Each row is a point. Two turns around zero, p and q, are shown by what they do to some points. Where does a point land after both, in the order given? Backwards means that the second turn is done in reverse. Each puzzle has new turns, and all numbers are rounded.

Turn p:
[-15 -11  -3] => [-13  -2 -14]
[ 40   3 -33] => [ 50   7 -10]
[-4 30 -9] => [ 2 30 11]
[-21 -22  46] => [-40 -35  13]
Turn q:
[ 27 -34 -27] => [ 26 -40 -17]
[-26  33  23] => [-25  38  14]
[22 25 18] => [23 27 13]
[-24 -29  15] => [-26 -24  20]
[  1   6 -29] => [  3  -1 -30]
Where do these land?
p, then q backwards: [-11 -25   8] => [-15 -18 -16]
p, then q: [ 4  5 -2] => [5 4 2]
p, then q: [ 27 -36  13] => [ 14 -44   6]
q, then p: [-17  76   5] => [-1 70 34]
p, then q: [  5 -22   5] => [  0 -23  -3]
p, then q: [ -8   2 -30] => [  8  14 -26]

Turn p:
[ 42 -28 -59  -5  -1  17] => [ 34 -36 -41  14  10 -44]
[  7  26  42 -25 -59  -3] => [ 18   7  21  -7 -68  34]
[ 16  16 -33 -27  24   8] => [ 23   2 -36 -27  17 -10]
[-29 -22 -17 -11  10  -7] => [-25  -7   3 -20   8 -28]
[-57  37  57  56 -17  -3] => [-61  53  32  34 -17  48]
[-11   7  29  32   6 -40] => [-8 33 45 17 13  7]
[ 32 -36 -19 -20  36  27] => [ 19 -52 -23 -12  37  -9]
Turn q:
[ 59 -34  48  53  27 -16] => [ 93  -6  27  32   0 -19]
[-56  13 -28  -8 -53  52] => [-78 -27  20 -13 -13  46]
[-25 -40 -16   6 -32 -12] => [-18 -52 -10   5 -19 -10]
[ -3  -8  34  24  15 -32] => [ 25  -7  20   8  15 -42]
[  4 -14  48  -2  12  26] => [ 30 -13  25 -14  34  16]
[ 33  76 -10  -4  32 -18] => [  2  90   0  -1  -5 -14]
[-19   9 -45 -39  18  15] => [-40  16 -45   0  15  23]
[ 27  11 -17 -48  -3 -23] => [  5  25 -44 -34 -15  -5]
[-20 -13 -14  18 -15   8] => [-19 -24   7  17  -9   5]
Where do these land?
p, then q backwards: [ -5 -22 -29  26  23 -43] => [-26  18  27  18  35 -32]
q, then p: [-10 -59  -1  27   0 -16] => [  3 -30  28  36  19 -35]
p, then q: [ 30 -31   0  30  23  40] => [ 20 -24 -10  59  14   9]
p, then q: [-64  39  14 -35   7  15] => [-66   6 -11 -43  18  25]
q, then p: [ 13  -7 -28 -27 -31  -2] => [ -6 -13 -23  -8 -36 -25]
q, then p backwards: [ 15  36 -21  19 -45 -17] => [-33  11   6  -9 -55 -17]
q, then p backwards: [ 21  42  65 -40  23  24] => [  5  37  20 -33  60 -51]
